Rows are points. Each copy is the shape, with its points in the same order, turned, moved and blurred by noise. Some copies are also mirrored. Which?

Shape, 6 rows:
[[-12  -4  13]
 [ 26 -59  -4]
 [-23  37 -39]
 [ -4  44 -50]
 [-44  -1  12]
 [ 16  -1   5]]
Copy 1 (6 x 3):
[[  0   4  31]
 [ 28 -62  32]
 [-48   6 -20]
 [-32   4 -39]
 [-23  13  49]
 [ 11  -9   9]]
Copy 1 is: only turned
Copy 2 (6 x 3):
[[-20  -4   8]
 [-39 -67 -10]
 [ 14  29 -38]
 [ 33  18 -47]
 [-33  24   8]
 [  0 -26   4]]
Copy 2 is: only turned
Copy 3 (6 x 3):
[[-15   3  14]
 [ 51  10  17]
 [-40   3 -48]
 [-31  -8 -63]
 [-36  29  13]
 [  2 -16   2]]
Copy 3 is: mirrored
Copy 4:
[[ 11 -13   9]
 [-33 -56 -19]
 [ 57  -2 -32]
 [ 61   5 -46]
 [ 29 -11  29]
 [-10  -9 -18]]
Copy 4 is: mirrored

Shape, 11 rows:
[[ 23  11   1 -29  11  32]
 [-33 -21   9  49  31  68]
 [ 37   9  33 -33  -3  17]
 [ 32 -29   9  23  33   0]
 [ 12  31   3 -49 -28  12]
 [-13   8  10 -28 -38 -24]
 [  1 -74  -4  12  41  33]
 [-16  30   7 -35  17   0]
 [ -9  19   4  95   4  51]
 [ -8 -15 -34   6 -12  -3]
 [  7   1 -17  37   9  13]]
Copy 1:
[[ 18  -4  34 -23  14  12]
 [  3  24  12  64  71  16]
 [  1  -7  65 -20 -10  11]
 [-20 -17  18  29  -2  53]
 [ 16  -2  34 -37 -17 -28]
 [-13 -12  20  -6 -34 -42]
 [ -3 -51  11  57  45  36]
 [-22   4  13 -34  13 -18]
 [  9  75   3  73  23  29]
 [  8 -14 -19  22 -11 -10]
 [  4  18  -6  28   0  25]]
Copy 1 is: mirrored
Copy 2 (11 x 6):
[[ 21  13  23 -22  -6  19]
 [-57 -40  14   9 -38  53]
 [ 41   5  53 -12  -7   9]
 [ 18 -32  15  34  17  36]
 [ 37  30  28 -23 -27 -23]
 [ 29  -1  20   9 -28 -52]
 [ -7 -73  -9  -4  10  44]
 [ -5  24  27 -10   4 -24]
 [-43  -5  18  63 -65  62]
 [ 10 -13 -26  18 -24  -7]
 [ -3  -5  -4  37 -22  27]]
Copy 2 is: only turned
Copy 3 (11 x 6):
[[  0  18   3 -28  12  42]
 [  5 -70  30  19  16  65]
 [ -8  23  16 -54 -16  23]
 [  8 -32 -22  -9 -25  13]
 [ -9  51  28 -36  27  13]
 [-13  19  37 -26  25 -30]
 [ 37 -70 -24 -23  10  32]
 [-41  17   7 -25  33  18]
 [  3 -42  50  67 -24  53]
 [ 20  -1   8  14  29  -8]
 [  7 -13   8  29  -2  18]]
Copy 3 is: mirrored

Shape (13 x 8):
[[-15 -12  -7 -36  46  -9 -22 -40]
 [-30 -14   0   0  -7  23   7 -41]
 [-40 -18 -21  30  -2 -40  10   0]
 [ 34  13 -12 -42  -8 -20 -18  33]
 [ 41 -36 -20 -48  10  24  14  13]
 [-19  -9 -47  -1  13 -47 -21 -33]
 [ 29 -43  -1 -11  11  24   5 -21]
 [-14 -39  25  33   0 -52  36  41]
 [ 25  29 -24  27 -17 -58  41 -34]
 [ 30   6 -29 -46  39  36 -11   4]
 [ -7  44   4  23  66 -58 -25  30]
 [ 45  28 -17 -28   3   3 -45 -34]
 [  3   9  13  -7  15 -48  40   9]]
Copy 1:
[[ -4 -10 -16  -8  57  15 -49  -4]
 [-56  -4 -24   4  14   8 -19 -14]
 [-19   2 -23   8  10 -40  13  36]
 [ 41  26  13 -22 -24   1 -42  -5]
 [ 27 -14 -23 -30 -19  57 -19  -9]
 [  9   6 -46   4  37 -37 -38  21]
 [  1 -35 -27   4  -4  41 -21 -19]
 [  9 -24  13  13 -17 -33  50  31]
 [ 21  19 -49  22   3 -60  19 -46]
 [ 31  29 -21 -13  17  66 -46 -13]
 [ 36  49  31  52  52 -21  -6  27]
 [ 22  24 -22   5   1  13 -82 -42]
 [ 25   2   7  -4  20 -22  28 -14]]
Copy 1 is: only turned
Copy 2:
[[-48   6 -10  34  27  17 -39 -28]
 [-34   1   5  22 -34  37   0 -12]
 [-38 -33  24  58  -5 -15  27   2]
 [  8  -6 -40 -15  31 -25 -11  28]
 [  0  23 -64  19  17  26 -16  46]
 [-22 -28  -7  55  12 -33 -10 -44]
 [ -1  16 -28  35 -20  35 -26  23]
 [-22  -8  48  61  -2 -23  23  67]
 [ 10  37   9  46 -21 -53  33 -23]
 [ -2  22 -55  -1  38  42 -23  -5]
 [  8  -1  59  32  83 -24  -4 -15]
 [ 25  19 -28 -15   6   3 -42 -39]
 [-26  37  17  33  20 -31  21  30]]
Copy 2 is: mirrored

Shape:
[[-19 -27  -9  27   1 -23   3 -13  39 -62  -8]
 [ -2  57   9 -17   0  19  -3 -55 -12 -33  17]
 [ -7  12  -8  -3  -3 -41 -15  14  19  -9  12]
 [ 31  26  20  11  42 -14  10  54  50 -39 -12]
 [-40  15 -30 -41   4 -11  90   7  -7 -34  75]
 [-33  33   6 -20 -21  -8  18 -21 -22 -41   9]
 [  4  22   4  -6 -29 -37 -17   4  34  -5  -4]
 [ -9  29  58  26  -8  28 -65  12  -1  63  34]
 [-19  -9  -7   5  28 -23 -15  15  -8   5 -21]
 [-24  24  -4 -42   9 -41  11  10   6 -14  18]
 [ 25   2  22 -12  17  31  48 -19 -21 -11 -36]
 [-27   8 -22   0 -12 -43 -10 -54   5   3  53]
 [ 35  41 -21  68  12 -29  41  35  14 -17 -27]
 [ 43  -5 -49  11 -40  41 -15  12 -48 -36  12]
 [-18  12 -23  50  10   1 -21   8  65  13 -18]]
Copy 1:
[[-49 -44 -23  36   2  -1   5   2  43  -5   0]
 [-12  41  -2   1   6   2 -14 -39 -18 -23  33]
 [  3  -8   3  -7   6 -25 -10  12  56 -14   3]
 [-31 -27  48  -8  -5   9  10  44  25 -48 -35]
 [ 32 -40  -8 -35  36  11  79 -50  28 -41  49]
 [ -4  -3 -18  -5   1 -34  14 -28  -7 -17  41]
 [  3   9   8   7 -11 -41 -11  -1  53 -14 -16]
 [ 50  50  63  21 -38  -2 -39  42  33  28  48]
 [ -3 -10 -11 -11  17 -14  -7  48  24  21   5]
 [  7 -13  10 -36  28 -34  11 -11  35 -13  13]
 [ 13  -2  -5   7   2  19  24   4 -54   4 -26]
 [ 20  15 -27  19  38 -10 -17 -33  63  -2  42]
 [ -3   5 -16  27  -1  -3  34  70  22 -75 -32]
 [ 26  -3 -67 -19 -72  35 -20   9   3 -27  13]
 [-31  30   5  30 -13   7  19  49  74  11 -10]]
Copy 1 is: only turned
Copy 2 (15 x 11):
[[-16 -58   9   8 -14  -4  40  19  56 -28 -20]
 [-17 -24   1 -23  19  -9 -25 -17  32 -17  70]
 [ -9  11  -4   3   0 -46  36  23  30  -1   6]
 [-13   1  58  33  37 -29  25  39  -1 -36 -14]
 [-14   1   4 -28  49  -4  89  47  79  13  83]
 [-28  -2  12 -17 -18  -8  18   0  49 -26  75]
 [-16  15   9   6 -17 -38  -4   8  44  -6  -5]
 [ 15  37 -29  79 -11 -19 -29  -7 -22  27  41]
 [-31   1 -16  -5 -15 -21  33  10 -12  -9   1]
 [-42  17  -4 -23  13 -35  34  26  28   6  45]
 [-22  -3  48 -31  21  56  21  -3 -15 -16  30]
 [-11 -20 -47  -7  13 -37  26 -24  71  28  33]
 [ -7  34  34  27  32  -8  54  -3  20 -79 -28]
 [ 90  -3  -2 -39 -14  -3  12   2  15 -42  38]
 [-11  -6 -32  39  21  -9  -1  33  35 -37 -41]]
Copy 2 is: only turned
Copy 3 (15 x 11):
[[ 11   4   0  -3 -79 -25 -44 -11  25  24   3]
 [ -1  52  30 -30 -20  26  -1 -43 -12 -27  15]
 [-10  -8   1 -16 -10 -26 -23  16  14  -2  12]
 [ 50  17  14 -24 -46 -19 -17  77  13 -13  20]
 [-59  22  -3  -1 -40  57  25  17  25  41  79]
 [-39  27  40  -3 -37   8  -3 -23 -10  -3  23]
 [ -3  -9   1   0 -15 -35 -14   3  16 -34   5]
 [ 53 -26  44  11  77  16 -25  -8 -18 -13 -20]
 [  3 -15  22 -34 -19 -25  -6  17  -8  32 -20]
 [-33  -8  19 -34 -19  -5   3  16  15  -3  35]
 [ 34  20  28 -12 -61  10  55  -2 -42   8   1]
 [-26   8 -13 -17  10  -9 -15 -56  29  19  25]
 [ 25  65  -7  19 -32 -49  12  64  10  17 -14]
 [-16  32 -39  15 -29  18 -26   4 -88   3 -19]
 [ 34   2  -5   0 -16 -11 -25  20  51   4 -57]]
Copy 3 is: mirrored
Copy 4, 15 rows:
[[ 18 -30  22  39 -22 -59 -23 -20   6 -24   9]
 [-55  20  -5  18 -18  12  22 -35   9 -52  16]
 [-16   1  16  -6 -16 -33 -16  30   1 -12   2]
 [ 22   3  -9  -8  32 -76  18  25 -23 -53 -15]
 [-25 -67 -35  -7 -58 -18  77  13  33   3  37]
 [-37 -19  12  12 -45   5  26 -16 -17 -30  19]
 [ -9  11  21 -12 -26 -18 -24  21   1 -30 -23]
 [  1  63  51   3  50  60  -2  45  11 -14  14]
 [-30 -14  22  21  24 -29 -14  20 -25   8  -4]
 [-44 -27   9 -21 -20 -25  12  28  -1 -20   9]
 [-17 -21 -14  10  32   0  37 -56 -27 -11 -31]
 [-48   3  24  13 -43  -8 -13   4  54  10  22]
 [ 17  33 -19  39 -14 -67  38  18 -30   1 -55]
 [ 15  17 -66  30 -23  23 -28 -20 -42  14  26]
 [ 16   4  18  60  15 -30 -22  42  23 -27 -39]]
Copy 4 is: only turned

Shape:
[[ 10  13  24   3  21   5  35  15 -20 -33 -30  -5]
 [-33 -35  17 -24  -2  29 -10 -11  -8 -10  40  -9]
 [  1  47  15  57  55 -15   4 -26   7  18  42  19]
 [ -5  41   0  43  25 -25  -7   7 -45 -24  17   1]
 [-24  10   6 -23  -8 -19  21 -12  21 -16 -40 -19]
 [  6  -4   8  29  20 -18   1  22 -11  15   0   1]
 [ 31 -14 -55  16 -19   0   7  11  15 -38   3 -22]
 [ 19   7 -24  17  13  22  18  35   1   2 -36  26]
 [ 46  49 -11  -6   2 -26  -6  17   8   2  -8  -5]
 [ -9   7  -8   7   2  13   8  19  33  19  15 -45]
 [ 12  19  38  14 -11   0  19 -17 -31 -10  14   3]
 [-36  56  -1   7 -35 -17 -41   1  -7   6  30 -10]
 [-28  18   7  68 -12   6 -10 -12  16 -54  -7 -22]
 [ 21   7 -22 -58 -33 -38  28  51  32  29  12  -5]
 [  4 -43  25  -5   8  -4 -13  14 -28   8 -30   0]
 [ 12  -7 -62  12   8  34  22   4  14  33   4 -24]
 [-28  35  18  32  21   9 -41  12   6 -20 -24 -13]
 [ 16  16  -1  -5  -4 -27 -38  39 -21  20 -10  20]]
Copy 1:
[[ 30   5 -20  40  27 -25  16   1 -30 -19  -6   2]
 [-25 -12  34   3  11  46  31 -10 -13 -23  14   3]
 [ 22  27  48  74  22  -7 -14  22  24  40  47  12]
 [  4  17   0  61  23  -7 -46   9 -26  16  39 -14]
 [ -2   8 -13  33 -32 -21  34 -15 -22   3 -34   6]
 [ 11 -14  -8  31  17  -1  -6  27  11  21  15  -2]
 [ -3  17 -54  22 -10  25  -8 -24  37 -26   5 -30]
 [ 22  26 -50  16  32   3  -4  16  16  -6  -6  33]
 [ 30  27 -10   6 -21 -37 -31  -8  20   2   7  -1]
 [-19  18   3   8 -12  -5  27  30  31  -1   4 -22]
 [ 50   3  21  35  -1  12  -2   9 -32 -14  13 -10]
 [-23  30  36  21 -45   6 -47  28 -21   5   9  -3]
 [-14  23  -2  95  -2  23 -10  15   2 -21 -26 -28]
 [ 10  -9 -36 -43 -64 -28  14   1  20 -10  26  21]
 [ 10 -43 -12  -2  30  15   2   2 -20   7 -21   1]
 [ -4  46 -34 -13  12  32  26  13  42  21  17 -11]
 [-26  23  17  50  22 -13 -28  25  -3  -1 -36   1]
 [  7 -10  -9 -14   1 -14 -54  12  -6  12   0  22]]
Copy 1 is: only turned
Copy 2:
[[ 39 -25  -4 -11  18  16   3 -13 -10 -24 -36 -26]
 [-45 -13  40 -29  -5   9 -15 -12 -17 -44   2  20]
 [ 25  74  21   8  69 -12 -12 -39   7 -25   6   7]
 [ 21  41   0  15  37 -26  -8   6 -25 -38 -11 -37]
 [  0 -12 -25 -14 -22  -1  10 -15  17   6 -45   7]
 [ 19   1  31  20  31 -14   1  -3  -7  -3  -1 -10]
 [ 11 -35 -28  16  12  -9   8  25  33 -44  29  10]
 [ 34 -31  -5  41  38  33   1  11  -6  -4 -20  11]
 [ 62  12 -19   0  12 -10 -23  25   8   6  -4  13]
 [-21  -6  11 -13  23  14 -20   8  41  10   9   1]
 [ 31  17  15 -22   4  14   9 -17 -31 -29   9 -18]
 [-17  68   2  -3 -19  -3 -25  34  -8 -11   4   0]
 [ -8  29  -4  27  -7  10  13 -12  43 -59 -13 -44]
 [ 21 -26   2 -39   9  -4   7  63   7  42  -2  52]
 [ 11 -39  41  21 -16 -13  -9 -17 -29  -3 -15  -5]
 [-20 -30 -23  21  49  20 -13  -4  16   8  38  23]
 [  1  32  13  32  -2   4 -36  -5  16 -26 -41 -28]
 [ 36   8  26  31  -1 -15 -28  37 -30   8 -10  14]]
Copy 2 is: only turned
Copy 3:
[[  1  19  18   4  17  10  28 -24 -26  -9 -41  -9]
 [ 23 -10  13 -43 -20  -2  24  26   2 -12  28  26]
 [-14  37 -31  20  69   9 -15 -32   7 -16  40  41]
 [ -9  46   3  18  39  18 -31   0 -48 -15   1  25]
 [-37   0  15 -12 -19 -32  21 -21  -7  -7 -27  -6]
 [ -1  10   4  27  28  -1  -9  13   1  -2 -17  20]
 [  3   4 -33  39 -38 -13   2  27 -21 -40 -22 -31]
 [ -8   1 -22  16   7  35  -2  -1  10 -16 -62  -5]
 [ -3  25   4  25   6  -3 -49 -27   8 -18 -23 -35]
 [ 12  26 -31   1 -16 -38   6   5  25  10 -10   7]
 [  7  25  28  21   9  19  11 -28 -15   1  13  13]
 [-26  49  12 -10 -29  -7 -57   5  -2   5  24  26]
 [-24  59 -16  21 -21 -19  17  -3 -34 -46 -12  59]
 [-19   3  17   4 -18 -16 -18  24  57  19 -16 -80]
 [ 18 -35  44   7  15  -4   3  14   2  -3 -35  26]
 [ 11 -15 -74  14 -19  -5   0  10  15  14 -20  -7]
 [-11  44  -3 -13   2 -17 -26 -17 -12 -29 -38  56]
 [ -4   7  33  10  12  12 -59  17  11  -5 -24   4]]
Copy 3 is: mirrored

Shape, 15 rows:
[[ 34  14  45  14  66 -57  39 -36  -2  -3  31 -14]
 [-34   0 -65  16   6 -22  16  34  33 -39 -21  26]
 [ 37  13  31   8  40 -25   5 -30  19  11  52  52]
 [ 36  20  22 -15  38 -50  19 -35 -60 -24  22  36]
 [-60  -5   0 -31 -32  29  20  22 -11 -34 -19   5]
 [ -9 -35 -27  -9  19  28 -34  36  -2 -33  21   4]
 [  3  -9 -17  -8 -43  25 -30  25  18 -27 -38  11]
 [-40 -11  28 -44  -1  -4  -6  51  10 -42 -23  30]
 [  4 -23  -3  13  22 -47  -4 -48  -3  30  56  46]
 [ -2  -8  17  21  22 -43  -9 -63  11 -36  38  16]
 [-43   6 -27  22 -13 -15 -32  38   5   8  -7  -4]
 [-22  20 -50   8 -26  26  45  23   6 -20  21  16]
 [-34  21 -17  -1  46  15  -7 -13  10  -8 -27  23]
 [ 12  30  -6 -38  24 -41 -17 -32  14  -8  51   8]
 [-13 -45 -19 -56  -5   9  -4  22  14  -8 -37  -1]]
Copy 1, 15 rows:
[[  6 -14   3   6  83 -19   6  15  20  16  82 -37]
 [ 31 -11 -18  45  -9  -8  55  35 -25 -24 -34  14]
 [-52   7 -30   7  63 -19 -11  21   2  12  38 -32]
 [  0 -24 -44  -8  90   6 -33  35 -16 -27  64  -3]
 [  2 -70   1 -28 -30  25  19   8 -27 -34 -27  12]
 [-14 -25 -30  38 -53   6  -2  22  16 -42  15  -2]
 [ 13   1 -17  -9 -43  16  -3   3  21 -41 -40  18]
 [ -6 -66  22  -3 -11   3 -15  40   4 -45 -35  -4]
 [-25   0 -64   9  38 -55 -18   8 -27  23  41 -26]
 [-11 -15 -37  -1  55 -58  10 -18   6 -30  45  -9]
 [ 16  -3   7  32 -40 -11  -6 -10 -37 -10 -15  14]
 [ -8 -11 -25  -4 -26  36  61  24 -47 -13  -2  10]
 [-10 -42 -18  43  24  21  13 -15   3   5 -17  23]
 [-35  -5 -11   0  40 -38  -2  30   2   3  48  37]
 [ 24 -51 -22 -11 -38   6  -8  34  34   2 -28  22]]
Copy 1 is: mirrored
Copy 2 (15 x 12):
[[ 30  33  24  46  25 -20   4 -11 -71  28  55 -22]
 [-32 -14 -55  10  -9 -62 -47 -11   5 -20 -25  -5]
 [ 12  -2  36  68 -30  -6   4  13 -42  45  29   2]
 [  4  -2   2  55   0  17   8 -37 -95   4  32  21]
 [-13 -15 -23 -21 -20 -11  16 -19  22 -77 -10  11]
 [-30 -46  12  10  17   1 -30  21   1 -34 -35 -12]
 [-10   5 -16 -15 -24  16 -26 -11  23 -26 -71   7]
 [-12  -3 -21  -3 -39 -18  16  25 -27 -67 -41  -5]
 [-10 -42  31  23 -26 -17   7 -18 -46  65  33  -4]
 [  5 -10  55  29 -21 -34 -23 -43 -48  16  16 -22]
 [-10 -26 -38 -31 -25  -4 -44  11   2  -8  -2 -29]
 [  3 -33 -42  27   2 -26 -18 -18  47 -22   7  28]
 [-62  21  -3  14 -23 -12 -28  -2  -7 -19  17  -2]
 [ 17  -9  38   9 -15 -22 -37   5 -58  12  30  44]
 [-37   3  -7 -38  12 -14  15   9  -5 -25 -53  18]]
Copy 2 is: only turned

Shape, 15 rows:
[[ 29  28  -4 -20  -5 -40 -71 -45 -18 -42  18 -19]
 [-30 -13  31  15   3  12   8  30   0  45  20  49]
 [-38 -52  30 -19  16  41   2  79  17  -7  -9  47]
 [ -2   1   0 -30  24  -6  36  62  -1  52  -7  30]
 [-11 -11 -43  22  13  37 -26  38 -32 -22  59 -23]
 [-62 -48  -6 -23  20  28 -13  23  13  43   7   8]
 [-23 -34  42 -30  -5   2  61   6 -18  20  14  28]
 [-19  23  48 -26  14  34   5  12 -10  34  14  41]
 [ 49  31  16  26   5 -20 -23 -33  -6 -28  19 -61]
 [ 22  24 -11   8  51  15  -7 -40  -8 -26   3 -15]
 [ 21 -30   5 -25 -14  30   8  -5 -11  35  -4  60]
 [ -3  30   7 -11 -36   7  23 -17  36   1  -6  19]
 [-23   8  16   2 -17  10   9   0 -41  17 -43  19]
 [ 12  26 -33  49  40 -43 -24 -29 -13 -53  37 -11]
 [ 44   1  20  22  -9 -12 -33 -42   1  15 -14  -5]]
Copy 1, 15 rows:
[[ 26  84 -25 -38  17   3 -37   3 -30 -12 -20  41]
 [ -9 -55  20   2 -18   0 -10 -32  -5  48 -31 -12]
 [-12 -58  67 -10   3  -5  21 -76  21  11  11  -3]
 [ 15 -45  10  26 -52 -18 -25 -35  21   0   8 -11]
 [  2  34  38 -38  -2 -34  15  -4 -60   0  18 -50]
 [  7 -39   0  -3   0  17  28 -50  -3  44  41 -25]
 [ -1 -64 -26 -12  -7  14   6 -42  27 -19 -38 -22]
 [ 33 -55  -5   0  -6 -29 -14 -45 -10  28 -35  21]
 [-10  48 -38 -28  46 -21 -68  25 -37 -23 -12  13]
 [ 20   2 -21 -26  23 -14 -20  28 -53 -20   9  36]
 [ -8 -27  -8  36 -18  -4  33 -27   3   6 -37  25]
 [  6 -21 -18 -21  11 -24 -10  24  45  20 -24  35]
 [ 41 -20  12  27  23  15  -3   1  14   9 -37  -2]
 [ -4  37   5 -57  -1  21 -47  52 -62 -24   1  17]
 [-19  25 -31  26  36   8 -40  13 -18  13 -27  37]]
Copy 1 is: only turned
Copy 2 (15 x 12):
[[ -9  -4 -17  37  51  27  43  39   2  64 -30  13]
 [  7  21   8  -9  24 -18 -38 -29  58  -9  49 -34]
 [ 48  -1 -20 -58   2  -5 -69 -30  31 -48  11 -50]
 [ 26  24  54 -12   5 -29 -35 -56   6 -28  17 -25]
 [-13  -3 -48  56   9 -31 -46 -40  25  -4 -51  -6]
 [ 18  30 -16 -10   9  12 -81 -63   8  21  25 -32]
 [ -8  31   9 -59   4 -49 -31 -15  13   2  38 -19]
 [ -4  -4  19 -16  25  -9 -45  -1  38 -16  50   3]
 [-11  -2 -19  68 -12 -14  47  43  14  30  -1   8]
 [ -8 -37 -10  12 -21  -6  20  -9  34  46  -2  20]
 [ 15  27 -13 -40  41 -17   4 -51  28  -9  46  16]
 [-42  28  10 -23 -10  36  20  -8  23 -16  28  -3]
 [ 30  68  14 -18  -5  -3 -19  -6  54  13  16  23]
 [-26 -19 -15  42  -3 -13  34  -1  52  64 -46 -23]
 [ 20  19 -26  25  15   7  50  -3  28  44  45   3]]
Copy 2 is: mirrored
